Each row of a before or after table is a point. The points were changed in one or more steps. Then noise was added and the rows were shuffled. The steps act on how far a point lies along the listed directions, d1 being the first. Write out the steps. A step turns or swaps two directions, mirrors them in a line or flattens them onto one, adds a multiple of one to another, or multiplies one. Angles are multiples of 10 degrees, from the lower direction toward the higher: turns from -170 to 170, lines from 10 to 170 but not 90. Use the fewest steps. Two steps may share a direction if one is a turn and the other turns, adds or multiplies; they go together, in the order done. Otherwise the lowest direction goes first.

Directions:
(1): 0.51, -0.11, -0.05
(2): -0.12, -0.41, -0.31
(3): 0.02, 0.32, -0.42
Before, 11 rows:
-0.15, -0.14, 0.57
0.05, 0.02, 0.22
0.28, -0.34, 0.15
-0.07, -0.10, -0.19
-0.14, -0.22, 0.02
-0.30, -0.18, 0.22
0.13, 0.14, 0.18
0.28, 0.31, 0.07
-0.07, -0.36, 0.51
-0.17, 0.06, 0.74
-0.15, 0.21, 0.68
After, 11 rows:
0.28, -0.20, -0.03
0.11, 0.17, 0.15
0.27, 0.38, -0.04
-0.31, -0.28, 0.38
-0.14, -0.26, 0.09
-0.15, -0.21, 0.68
0.06, 0.01, 0.21
-0.16, 0.09, 0.83
-0.19, -0.06, 0.90
-0.07, -0.12, -0.19
-0.08, -0.40, 0.53
Steps: add 0.7 times d1 to d3

Directions:
(1): 0.64, -0.23, 0.38, 0.02, 0.07, -0.09, -0.34, -0.10
(2): 0.12, -0.10, -0.19, 0.59, -0.19, -0.37, 0.05, 0.40
(3): 0.41, 0.12, -0.03, 0.11, -0.28, 0.32, 0.58, -0.18
(4): 0.14, -0.47, -0.46, -0.12, 0.14, 0.42, -0.09, 0.26
(5): -0.22, -0.09, 0.45, 0.43, 0.34, 0.40, 0.10, 0.14
Before, 8 rows:
-0.65, 0.03, -0.64, -0.32, 0.03, -0.19, -0.16, 0.06
0.69, -0.26, 0.07, 0.47, 0.10, 0.46, 0.28, 0.03
0.21, -0.31, -1.07, 0.27, -0.12, 0.20, 0.05, 0.58
0.28, -0.19, -0.70, -0.41, 0.23, 0.31, 0.02, 0.00
0.30, -0.12, -0.19, 0.20, -0.21, -0.67, -0.48, 0.20
0.29, 0.01, 0.23, -0.17, 0.10, 0.37, 0.09, -0.13
-0.27, 0.03, -0.11, 0.23, -0.09, 0.26, 0.29, -0.05
-0.10, 0.18, -0.31, -0.37, -0.24, -0.18, 0.21, 0.03
After, 8 rows:
0.01, 0.08, -0.09, -0.15, -0.08, -0.41, -0.24, -0.18
0.17, 0.08, -0.23, -0.25, -0.26, -0.21, 0.17, 0.05
0.07, 0.63, 0.10, -0.05, -0.07, -0.56, 0.22, -0.40
-0.05, 0.00, 0.02, 0.19, -0.07, 0.29, 0.25, -0.15
0.04, 0.18, 0.11, 0.32, -0.07, -0.10, 0.22, 0.16
-0.06, 0.75, 0.31, -0.66, -0.04, 0.09, 0.10, -0.77
-0.07, 0.31, 0.28, 0.12, 0.15, 0.37, 0.39, -0.32
0.00, -0.11, -0.20, -0.68, 0.11, -0.02, -0.56, -0.22
Steps: flatten d1 and d3 onto the line at 110 degrees; turn d2 and d4 by 160 degrees
